Each row is a point. To make a cloud, some directions were put in groups of two or more. Within a group, all points are equally far from the middle, so they leave a hole (a ring in 2 directions, a hollow ball in 3). The other directions are filled evenly. Then the cloud was stretched, turned, moved and blurred a little. How many holes are there, and how many directions does each take, smallest first?
In the rows, 128 means zero.

Cloud (20 x 3):
[[151 156  71]
 [143  76 142]
 [177 109 103]
 [ 81 106 128]
 [165 101  76]
 [105  74 126]
 [ 89 106 154]
 [154  96 144]
 [ 86 107 109]
 [139 115 156]
 [111 114  77]
 [122 122 162]
 [105 112  81]
 [151 138  64]
 [128 142  66]
 [101 151 152]
 [125 180  97]
 [ 81 107 127]
 [130 171 130]
 [124  85  85]]
Holes: 1 (3)

Cloud:
[[125  88 161]
 [ 93 146 141]
 [165  92  79]
 [109  66 111]
 [151 113  62]
 [180 113 118]
 [162 101 151]
 [127 161 138]
 [125 125 168]
 [162 151 102]
 [165 117 149]
 [ 83 144 115]
 [ 84  97 139]
 [161 151  96]
 [170  98 139]
 [ 90  87 140]
 [ 98 153 141]
 [124  75  77]
 [171  91  95]]
Holes: 1 (3)

Cloud:
[[149  73 103 110]
 [ 81 118 121 153]
 [101 117 171 126]
 [150 137 128 181]
 [107 157 140 157]
 [137 135  60 101]
 [116  85 166 122]
 [ 93 146 115  92]
 [125 136 174 160]
 [136 143 108 174]
 [185 141 105  83]
 [153 183 120 129]
 [131 179 117 135]
 [157 128  62  99]
 [165 110 162 119]
 [173 143  80  76]
 [173 130 162 138]
 [162 118  83  68]
 [123 111  74  67]
 [129 161 103 157]
 [125 123 161  90]
 [136  95  97 161]
 [ 87 102 159 129]
 [132  86 115 167]
 [125 166 150 112]
 [166 164  76 101]
 [103 139 163 153]
 [125  99  81  68]]
Holes: 1 (4)

Cloud:
[[170  99 133 163]
 [189 127 146 154]
 [223 133 192  86]
 [151 152 122 138]
 [122 112 108 173]
 [132 123 179 170]
 [169 144 159 101]
 [156  93 124 148]
 [156 120 169 141]
 [130  96 153 101]
 [150 114 132 167]
 [123  95 125  79]
 [176  84 139 146]
 [135 125  87 168]
 [ 95 157 113 154]
 [131 117 154 125]
 [165 164 140 150]
 [177 196 115 142]
 [121 144 164 138]
 [150 110  84 177]
 [150  81 130 114]
 [135 121 174 122]
 [111 135 142  88]
 [185 109 130 126]
 [ 96 101 131 118]
 [182 140 137  64]
 [129 167 147 148]
 [ 97  87 135 110]
 [167 178 137  82]
 [212 145 166  82]]
Holes: 0

Cloud, 53 rows:
[[121 179 120  89 116 182]
 [133  66 104 130 159 102]
 [108  71 111 128 123 123]
 [132  71 110 162 164 115]
 [104  96 143 129 180 152]
 [181 104 166 130 190 133]
 [112 156 164  88 133  85]
 [106  95 142  92  98 158]
 [135 115 193 103  87 128]
 [156 145  83 144  74 127]
 [114 182 134  94  83 161]
 [162 137  77 131 180 133]
 [119 122  89 152 109  81]
 [123 105 204 138 154 113]
 [ 94 167 144 134 159 130]
 [141 164  62 135 133 165]
 [150 126  99 200 132 161]
 [139 138  63  87  94 112]
 [ 94  92 165 125 121 132]
 [135 146 141  92 123  66]
 [108 150 160  69 142  93]
 [193 109 160 127 131 149]
 [ 94 121 146  55 130 129]
 [121 116 118 143  72 169]
 [ 89 103 115  89 153 129]
 [178 159 127 107 173 131]
 [170 165 111  94  98 115]
 [177 140 148 134  83 123]
 [ 92 105 127 150  97 124]
 [156 151  87 111  80 105]
 [133 112 194 106  92 112]
 [118 154 161  97 188 130]
 [119 121 142 132  77 177]
 [181 108 101 130 177 147]
 [100  99 174 149 151 137]
 [107 145 119 136  62 158]
 [173  97  98 152 160 163]
 [157  97 122 134  82  99]
 [132 139 138  89 138 196]
 [ 89 149  85 100  89 123]
 [168 144 106 137  77 116]
 [147  96 112 197 159 123]
 [130 113 131 143 168 193]
 [ 93 135  85 136  98 104]
 [165 102  90 143 164 167]
 [143 109 110 196 149 168]
 [110  85 120 174 150 130]
 [143  86 116 144  96  89]
 [158 102 178  68 111 128]
 [173 163 168 142 107 143]
 [153  82 138  75 141  84]
 [129 179 168 157 144 159]
 [133 115 120 148  92 188]]
Holes: 3 (2, 2, 2)

Cloud (51 x 6):
[[ 95 128  85 102 178 124]
 [117 129 180 130 150 117]
 [192 132  99 160 151  72]
 [ 79 112 129 175 114 171]
 [144 119 140 101 141  71]
 [160  90  89  90 110 102]
 [ 94 114 129 151 124  56]
 [127 134 144 162 174  84]
 [126 150 149 108 109 154]
 [137 130  82  89 157 157]
 [102  98 108 103 119  82]
 [165  73 159 143 114 153]
 [130 169 145  82 128 125]
 [166 139 125  82 127 147]
 [135 157  91 172  85 118]
 [154  70 135 110 132 131]
 [114 174 101 152 109 153]
 [113 139  55 155 152  90]
 [149 157 134 159 159  95]
 [108 120  66 116  69 161]
 [170  80 101 104 145  99]
 [ 96 177 100  97 121 119]
 [138 145 138  88 165  62]
 [182  77 129 164 143 122]
 [131 114 196  91 125 159]
 [123 114 142  94 131 133]
 [ 86 147  85 105 110 141]
 [128 124 131 107 105 156]
 [121 151  71  78 124  79]
 [159 117  89 126 149 137]
 [ 86  98 113 122 123  78]
 [110 131  66 109 112 130]
 [122 116 104 185  94 143]
 [137 115  84 111 111  70]
 [167 189 118 162 113 105]
 [144 115  41 145 114  69]
 [111 176 101 133 109  85]
 [139 128 119 187  98 110]
 [153 139  94  93 148 124]
 [123 100  42 107 116 104]
 [ 85 149 104 128  89 145]
 [ 76 170 138 161 145 168]
 [171 130 116  76 181 101]
 [ 86 129 131 110  91 157]
 [111 202 115 172 112  98]
 [ 71 141 155 188 119 150]
 [128 155 144 104  73 115]
 [130  87  92 138  93 135]
 [147 198 176 150 120 107]
 [117 163  88  99 123 175]
 [148  72 143  66 151 105]]
Holes: 0

Cloud, 80 rows:
[[144  67  84 166 157 178 100 162]
 [141 160 138 197 107 105 178 177]
 [174 172 135 118 145 146 140 161]
 [ 83 160 125 182 176  92 118 121]
 [138 127 116 143 151 192 153 183]
 [146 141  79 150 133 117 150  96]
 [137 142  90 120 134 169 133  88]
 [122 127 101 186 139 179 136 100]
 [135 175 154  87 163  98 142 165]
 [104 123 143  97 182 154  87  97]
 [112 208  96 138 135 152 147 131]
 [110 106  99 106 102 163 121 123]
 [110 134 164  99 176  84 121 188]
 [121 114 129  85 158 122 133 207]
 [171 151 166 183 173  85 130 152]
 [146  62 126 103 182 125 118 131]
 [154  65 157 159 126 135 132 147]
 [113 152  95 151 152 155 128 101]
 [140 104  96 104 151 180 106 117]
 [ 89 176 115 144 166 123 183 105]
 [ 99 131 181 149 145 123 168 186]
 [ 99 103  89 144 144 104  93 161]
 [153 201 144 117 141 133 124 143]
 [129 133 146 163 211 138  92 156]
 [122 155 198 116 162 142 131 157]
 [135 160 102 121  93 140 139 200]
 [177  90  51 101 191  92 143 143]
 [ 98  76 126 158 122  80  71 135]
 [149 190 134 179 158  81 170 157]
 [166 133  99 115 138 143  87  92]
 [149 108  76 104 133 165  97 120]
 [174 114 125 140 160 100 109 111]
 [ 94 125 126 136 137 127 117 187]
 [ 84 190 113 173 117 144 161 142]
 [128  96 165  90 125 148 152 111]
 [120 116 129 138 119 171 154  95]
 [124 100 151  78  82 135  88 131]
 [107 128 185 174 124 129 130  80]
 [143 138 127 150 133 115 114 201]
 [110  72 121 163 107 128 130 137]
 [145 149 193 153 137 139 127 141]
 [126  57 120 156 125  89 138 150]
 [153 140 156  93 117 105  74 127]
 [122 107 114 147 107  96 133 119]
 [128 159 185 167 115  95  71 131]
 [127 205 106 162 137 138 189 149]
 [141 101 103 167 174 131 117 111]
 [122 118 103  96 174 153  83 139]
 [118 158 165 102  80  99 180 131]
 [132 125 103 122 171 157 147 174]
 [ 91  99 147 159 135 161 146 105]
 [148 114  93 132 167 137 143 106]
 [118  69 154 123 163 152 168 118]
 [163  71 120 105 134 141 106 137]
 [152 126 149 163 142 120 109  96]
 [111 106  92 196 129 169 112 137]
 [128 158 132 165 144 123 128 179]
 [148 167 152 123 106 128 205 109]
 [121 176 170 101  98  79 101 123]
 [127 118 141 174 149 149 105 197]
 [146 109 152 175 179 129 135  85]
 [121 157 209 161 136 148  72 148]
 [106 183  66 156 108 128 124 160]
 [178 155 123  98 106 149  84 171]
 [145 107  94 139 175 173 154 119]
 [121 119 146 177  52 110 117 152]
 [ 82 131 151  97 144 134  87 174]
 [ 47 191 115 121  93 129 146 128]
 [135 172 107 135 153 153 155 166]
 [145  79 112 149 118 182 129 124]
 [154 112 139 162 101  85 152 194]
 [102  70 148 115 179 150 101 187]
 [159  46 113 100 145 163 147 149]
 [122 141 122 188 149 109 171  78]
 [138  75 152 155 125 103  79 137]
 [150 117 141  90 195 145 106 193]
 [112 131 181  73 149 161 175 185]
 [171 109 154 103 131 108 121 176]
 [158 203 146 108 148 129 103 138]
 [160 102  76 132 118 101 100 133]]
Holes: 1 (2)

Cloud (86 x 8):
[[166 171 193 130 105 169 127  93]
 [119 183 125  79 136  82  98 106]
 [ 95 189 111  79 158  83  83 107]
 [116 128 170  55 122 115 169 132]
 [117 143 135 123 120 101 137 114]
 [121 201 136 108 160 122 106  85]
 [111 178 156  74 153 157 182 171]
 [144 147 156  55 101 143 118 129]
 [ 86  99  87  83  98  97 135 114]
 [ 86 129 104 189 115 100 135 108]
 [130  70 116 108 157  91 169 146]
 [149 139 137 101 128  89  86 105]
 [117 134 178 127 143 104 139 126]
 [156 139 175 176  73 111 161 102]
 [139  85 160 157  96 130 173 116]
 [150 127 112  67 145 116 155 148]
 [117  99 124 128 115 152 132  82]
 [136 128 123  81 134  85  80 149]
 [135 158 173 121 182 162  76  84]
 [ 81 139 112  90 144 112 130  57]
 [161 138 139 113 112 113 121  75]
 [ 91 112  84 119 130  79 120 135]
 [138 155 150 124 141 114 103  81]
 [112  84  75  97 103 139 145  82]
 [ 85 100 113  80 131 113 151 104]
 [119 103 173  99  91 118 145 155]
 [121 162 153 161 144 120 164 131]
 [111 103 113 147 116 147 196 124]
 [ 73 107 177 107 165 103 172 129]
 [107  98 148 104 115  83  41 134]
 [ 57 124  99  73 204 107 158 161]
 [ 88 117 134 108 149  95 170 104]
 [144 148 141 154 125  88 142 159]
 [148 157 155 100  57 104 130 179]
 [156 135 114  91 124 116 141  95]
 [101 146 196 130 101 118 137  69]
 [123 179 185 107 151 115 156 146]
 [112 171 160 162  94 138 138  85]
 [140 109 136 138 107 125 173  72]
 [ 63  74 120 150 192 156 167 119]
 [144 201 126 157 129 111 186 165]
 [152 145 125 107 157 107 137  83]
 [115  95 163  89 202  77 126 164]
 [137 127 143 132  93  72 177 147]
 [ 58 179 118 128 177 132 153 163]
 [160  86 139 116 131 103 144  84]
 [ 67 168 149 123 120 115 164 145]
 [ 99 148 130 127 103 105 151 131]
 [136 142 139 134 115 166  76 116]
 [ 96 109 129 102 133  41 145 146]
 [140 125  67 113 139 125 181 152]
 [ 76 126  84 160 151  76 162 126]
 [ 96  53 131 113 147 102  96 145]
 [ 59 116 113 133 145 113 155 145]
 [136 130  93  93 151 139  99  83]
 [107 193 150  76 136  70 188 160]
 [112 122 152 139 156  59 141 138]
 [118 131 155 120 127 158 139  70]
 [155 121 143 135 192  86 105 124]
 [129 139 159 159 180 100 115  99]
 [137 178 109  54 152 152 137 101]
 [130 171 126 106 126  79 123  67]
 [123 138 133  56  81 107 123 119]
 [165 102 126 126 126 167 160 104]
 [107 178 171 112 136 121 191 170]
 [120 148 156 102 178 123 120  76]
 [ 71 172 143 140 113 119 218 124]
 [ 74 150 116 140 122  80  88 114]
 [ 45 160 124 130 140  98 188 155]
 [ 66 167 128 108 138 129 160 140]
 [118 181 195 127 110 108 167 130]
 [ 66 131 146 174 134 109 133  97]
 [ 92  88 131 162 159 147 112 107]
 [124 164  65 147 112  97 170 165]
 [130 145 163 107 175 127 189 147]
 [138 107 144 145 175  50 139 112]
 [131  86 176 111  95 137  71 137]
 [100 101 125 110  72 129 123 134]
 [115  94 118 131 211 103 147 118]
 [139 169  93 141 133 111 154 125]
 [163 125 129  94 101 121 111 150]
 [131 125 107 126  95 167 154 119]
 [182 139 176 123 139 152 149 120]
 [150 171 140 129 134 144 158  80]
 [157 139 167  91 197 123 157 139]
 [164 103 157 129 147  97 153 158]]
Holes: 0

Cloud:
[[162 122  74 179 151 114 107 127 142]
 [125 117 155  95  97 124 160  67 103]
 [116  78  91 100 158 132 141 157  94]
 [185 121 158 154 101 152 118 170 157]
 [153 124  84  83 133 160 138  78 167]
 [181  82 140 123 134 133  71 108 115]
 [151 118 140  79 112 157 131  61 107]
 [166 139 128 178  62 128 164  80  68]
 [137 114 159 163 124 129  88 119  54]
 [115  86 134 184 118 135 165 166  84]
 [130 157  80 111 112  80 119 112 137]
 [116  94  63 107 143 115  96 133 122]
 [183  84  99 103 141 151 122 133 161]
 [179 109 123  98  77 138 174  76 110]
 [142 118 161  70 108 142 101 120 138]
 [151 189 101 150 101 133 154 180 114]
 [ 91 123 164 184 109 120 146 154  89]
 [134 139 130 161  63 125  97  87  89]
 [173 169 130 166 155 136 151  76 105]
 [125 101 126 147 110  85 158 150 159]
 [130 115 151  95 169 141  91 143 152]
 [126 116 119  98 146  72 142  98 130]
 [147 131  96 120 131 180 119 106  54]
 [100  78 114 164 122  98 122  66 143]
 [132  92  61 165 155 109 133 118 143]
 [113 103  78 122 118 152  95  83  87]
 [ 94  81 138 126 171 182  93 117 125]
 [ 92  63 112 109 149 165 111 118 130]
 [118 109 100 151 139 202 148  91 165]
 [127  89 104 159 161 145 111 144  44]
 [167 150  94 138  74 131 127 121 173]
 [106 163  85 136 127  98 162 154  75]
 [105 149  64 154 118 111 128 140  70]
 [143  92 125 139 199 160  90 103 135]
 [178 132  61 154 154 110 137 119 128]
 [130 114 161 174 105  76 145 108  82]
 [131 137  80 118 103 169 103 131 147]
 [189 142 178 145 130 175 148 149 114]
 [188 113 121  95 122 171 143 133 154]
 [123 114 145 134  74 182 132  75 127]
 [172 171 157 115  82 114 140  86 182]
 [175 141  89  66 102 110 128 110 104]
 [172 100 157 178  73 157 141 113 128]
 [170 133 143 129  90 204 123 144  89]
 [135 161 176 144 104  90 116 151 110]
 [163 141 139 148 185 118 116 144 153]
 [124 108 191 147 146 149 136 159 100]
 [ 94 140 119 178 118  97 118  89  97]
 [122 165 135 143 107 141  95 184 100]
 [188 190 136 150 140 130 147 139 129]
 [133 105 106 152 157 126  56 115 141]
 [174 145 126 164 134  87 183 167 109]
 [128 165 148 126  90 141 122 193 102]
 [164 191 150 150  76 128 127 139 150]
 [169 152 101 109  68  76 105 122  90]
 [178 118 175 181 135 136 151 116  68]
 [ 82 125  75 137 131 169 107 122 131]
 [104 143  85 106 163 135 119 149 109]
 [168  95 198 138 130 125 144 103 121]
 [185 139 112 157 168 164 119 150 102]
 [121  84 164  97 106 108 149  96 127]
 [198 129  83 108 126 160 115 136 141]
 [ 82  85 145 167 111 159 100 130 137]
 [137 105 100 113  79 174  93 127  76]
 [184 140 127 128 139  95 166 139 167]
 [122 144 119 181 136 178 183 136 123]
 [167 129 158 163 131  74 163 126 100]
 [148  68 104 115 146 124 172 121 129]
 [220 142 128 126 142 128 117 128 119]
 [126 100 102 101 120 160  84  75 101]
 [191 176 181 149  93 132 156 123 136]
 [132 201 154 169 106 129 144 137 107]
 [116 126  73 136 149 190 142  98 149]
 [159 158 135 201 167 129 133  88 134]
 [119 135 188 109 153 114 131 107 142]
 [139 131 114 165 106 124 175  91 197]
 [131 119 161 184 110  84 156 136  64]
 [108  85 124 159  82  90 148 117  95]
 [ 87  86 121 117 159 128 161 135 135]
 [127 144  81 139  69 100 166 106 111]
 [171 134 161  90  86 152 119  63 153]
 [124 154 121 140  92 148  76 153 132]
 [147  86 175  99 114 122  96 115 176]
 [202  94 126 132 112 171 110  76 106]
 [197 140 128 187 110 116 106 172  97]
 [167  92 104 156 159 183  99  82 131]
 [103 118 140 144 138 178  76 140  97]
 [109 128 132 127 171  79 151 115 159]
 [164 155 116 158  95 104 191  78  82]
 [196 152 160 115  86 149 112  86  90]
 [162  76 134 107 152 144  71 110 136]
 [ 87  84 110 111 133 145 149 151 103]
 [157 128 144  95 127 101 125 113  51]
 [184 109 106 140  99 104 128  98 195]
 [107 162 122 156 113 116 133 198  78]
 [136 120  94 204 168 163 123 106 123]
 [209 171 145 153 114 148 132 174  97]
 [127  60 150 173 109 142 129  98  96]
 [ 92  73 163 127 128 154 115  60 127]
 [199 160  81 125 118 105 131 101 142]
 [111 150 158 144 123 104 161 175  70]
 [103 124 131 121 101 178 162 155  74]
 [112 119 121 130 170 147  97 113  74]
 [ 84 112 106 134 112 154  92 148 158]]
Holes: 2 (2, 6)

Cloud:
[[123 105 179 119 189 111 151 125  70]
 [144 116 157  97 123  89 128 111 102]
 [155 125 109 122 140 149 128  94 180]
 [142 172 171  70 135 119 152 221  76]
 [105  79 106 167 139 137 124  62 124]
 [164 143 145 134 127 114  83 148 116]
 [119 156  65 121 115 158  90 100 156]
 [ 79 138 109  95  99 134 174 114  91]
 [116  78 156 106 125 126 123 121 107]
 [136  78 140 167 182 121 120 128 116]
 [119 120 152  90 121  77 108 109  98]
 [141 124 158 158 122 104 139 141 179]
 [146 147 152 142 119 157 119 196 178]
 [143  41 127 103 130 116 100  65 106]
 [133 177 169 137 138  82 104 113 116]
 [166 125 161 102 142  43 124 129 161]
 [ 74 201 128 141 162 130 120 151 130]
 [144 167 207 104 161  55 119 125 129]
 [122 172 147 150 114 166 126 191 168]
 [ 96 100  92 131 101 162 168 138 110]
 [108 176 138  83 168 129 118 190  78]
 [ 85 135 143 109 186 176 185 156  96]
 [ 86 192 113 104 144 170 143 162 103]
 [122  63 135 173 114 110 157 107 152]
 [121 154 216 146 132 134 193 175 148]
 [144 150 121 144 132 107 121 107 139]
 [159 108 170 101 166 102 109 116 128]
 [108 155 189 151 172  57 151 143 141]
 [147 134 162 103 162  42  92 160  94]
 [126 132 128 158  92 136  70  85 145]
 [169 139 108 129 134 137 109 127 181]
 [108 164 119 100 167 150 113 177  80]
 [172 113 181 125 129 161 128 148 188]
 [135 126 200 108 150 140 185 152 113]
 [135 121 182  83 138 171 159 138 142]
 [135 170 162  95 119  73 129 152 153]
 [ 71 160 113 139 127 112 168 140  73]
 [108 130  86 115 137 148 115 126 133]
 [121 158 137 110 174  83 118 100 121]
 [164 200 167  72 172 110 112 156 142]
 [169 147 138 103 119 146  82 112 135]
 [152  97 200 152 142 124 127 116 149]
 [134 115 185 111  85 114 165  85 154]
 [112 105 216 164 138  92 139 123 151]
 [107 137 159  86 122 163 176 176  77]
 [157 146  89 154 118 142  98 141 104]
 [137  79 136 112 117 159 160 123  81]
 [126 118 106 134 208 119 110 137  83]
 [113 176 159  70 111 129 120 128 110]
 [ 82 154 139  76 130 124 149 154 103]
 [138 129 124  75 122 169  82 141 125]
 [105 129 130 100 123 171 158 117 145]
 [146 101 206 135 180  48 173 137 131]
 [156 105 148  88 161 154 134 168 106]
 [118 179 156  72 119 164  86 151 123]
 [132 135 120  92 190 135 152 180  99]
 [146 182 178  79 144  93 146 165 138]
 [125 148 171 111 155  83 144 161 133]
 [ 68 130 136 177 147 116 169  85 140]
 [116 128 161  53 114 170 132 156  99]
 [ 99 144  62 133 115 191 138 167 109]
 [146 126 126 123 184  66  92 168 141]
 [108 100 122 154 158 163 150 137 156]
 [150 110 187 100 109 134 144 118 187]
 [110 166 159 135 208 124 140 138 131]
 [122  69 124 122 116 102 144 112 114]
 [185 112 198  84 121 103 138 130 168]
 [182 116 117  73 122 143 104 137 103]
 [101 176 150 110  61 147 155 126 125]
 [106 149 202 123 147  91  99  81 135]
 [107 130 139 104  98 144 186 142 120]
 [162  96 150 120 123  67 141  74 133]
 [120 110 176  79 138  52 174 129  94]
 [ 89 179 153 149 177 105 125 159 124]
 [100 162 146 105 126  93 158 100 169]
 [135 144 111 104 133  96  92 121  66]
 [109 120 105 163 167 150  67 148 116]
 [128 162 170 133 114  88  95  95 128]
 [121 172 154 106 138 143 147 172  50]
 [ 92 166 171 141 112 130 160 113 152]
 [152 106 152 140 133 100  93  73 124]
 [122 166 130 127 119  50 120 121 114]
 [136 137 145 156 129  85 115  93 114]
 [178 133 117 119  87  81  90 131 116]
 [165 129 162 112 116  82 166 117 167]
 [123 168  69 109 134 165 106 162 107]]
Holes: 0

Cloud, 94 rows:
[[140 152 145 206 118 102 127 108 177]
 [195 125 115 100 126 144 110 145 148]
 [178 149 147 145  73 103 138 114 105]
 [100 143 172 135 115 116 154  77  85]
 [ 82 127 162 106 161  59 153 135 157]
 [118  99 119 123 200 119 125 122  74]
 [124 182 143 149 154 184 129 165  99]
 [112 131 130 151 110  54 125 156 165]
 [ 79 162 155 115 135 103 139  89  89]
 [ 81 105 106 170 112 136 161 136  96]
 [ 89 148 121 123 187  97 133 114 154]
 [ 81 111 152  74 152 158 153 110 129]
 [163 120 171 189 156 114 102 103 168]
 [162 120 130 180 152 109 134 171 130]
 [171 135  88 121 106 176 136  86 111]
 [110 122 161 104 208 127 112 174 148]
 [130  87 148 138 137 112 122 166 173]
 [ 68 158 142 129 177 112 110 133 121]
 [162 184 192 119 122 121 152 134 160]
 [134 195 131  98 143 140 132 133 177]
 [151 125 162 110 100 141 109  93 116]
 [119 180 174 215 176 102 139 126 134]
 [171 115 166 176 131 132 110 112 147]
 [130 124 115 164 128 124  82 117  78]
 [142 143 152 149 186 190 121 101 162]
 [116 158 152 145 133 142  89  58 100]
 [ 88 151 102 160  93  95 121  86 141]
 [182 144 157 142  83 101 135 114 143]
 [171 143  87 110 160 103 111 120 157]
 [100 129 127 149 193 123 156  91 173]
 [116 149 132  98 126 142 100 106 197]
 [170  57 143  68 127 123 126 127 105]
 [135 116 165 115 103 145 129  89 105]
 [ 95 138 179 105 132  60 154 108 101]
 [124 153  98  88 145 146 142  80  86]
 [164 111 154 107  96  97 175 162  80]
 [107 142 150  74  74 138 127 104 113]
 [118 151 155  88 147 127 190 162 153]
 [145  78 130 141 192 114 158 133  83]
 [161 146 114 121 158  54 109 133 106]
 [121 118 167 114 202  99 148 163 173]
 [161 140  77 145 175 136 144  86 166]
 [124  92 119  99 181 160 105 181 102]
 [ 98 141 169 103 174 105 139 172  85]
 [155 186 145 126 132 126 163  86  86]
 [ 90 167 167 134 131  73 184 148 172]
 [108 173 135  88 166  90  98 150 103]
 [155  81 102 139 178 178 131 138 137]
 [119 148 122 128 153 150 199  87 123]
 [ 99 159 195 182 160  89 162 161 133]
 [155 189 180 110 115 121 172 113 135]
 [170 139 134 104 135 133 190 125 105]
 [121 132 156 134 156 193 160  77 123]
 [153 154  83 131 163 112 111 121 154]
 [169  83 115 139 125 180 137  95 116]
 [140 118  89  57 170 119 140 136 170]
 [195 104 130 158 114 114 139  68 106]
 [ 95 107 130 104 119  68  92 115 117]
 [104 144 123 157 213 111 100  99 136]
 [171 182 164 139 144 154 156 128 105]
 [126 103 127 172 129  93 165  72 176]
 [126 202 148 165 128 179 149 105 163]
 [125  83  88 146 165  85 114  87  85]
 [130 196 173 148 141  93 133 149 181]
 [102  77  99 112 164 105 107 158 110]
 [151 107 133 100  92 127 144  96 142]
 [149  79 123  68 110  88 133 109 112]
 [132 152 172 126 127 141  89 149 174]
 [140 164 217 109 121  94 146 142  95]
 [139 133  80  97 178 135 105 142 171]
 [127 125  83 132 109  87 124  87 126]
 [114 109 175 161 158  57 112  83  97]
 [143  98  88 148 147  72  99  72 113]
 [ 93 162 105  63 134 135 160 117 109]
 [156 127 160 124 102 135  96 176 113]
 [179 186 132 145 121 115 193  94 105]
 [ 75 129 127  75 185 103 104 117 155]
 [ 93 129  93  85 121 114 155 144  82]
 [177 132 131 184 148 132 198 135 123]
 [ 96  83 147  96 139 144 129 142 179]
 [198  77 152 115 145 115 113 140 101]
 [117  70 145  80 113 152 140 133 134]
 [154 143 189 102 155 123 177 149 160]
 [104 121 113 112  95 131 141  99 172]
 [ 98 139 153 113 161 114 139  77  86]
 [137 108 128 153 164 104 112 174  99]
 [141 116 121 167 149  85  82  73 173]
 [116 205 144 144 125 138 125 110 177]
 [118 135 139 111 164  90 197 109 121]
 [103  80  74 165 175 139  86 109 122]
 [122 109 137 135 140  91 164 199 100]
 [184 146 140 136  74 110 152 126 129]
 [ 77 104 139 139 162 151 126 115 173]
 [142 110 147 159  87 110 197 135 108]]
Holes: 2 (2, 4)
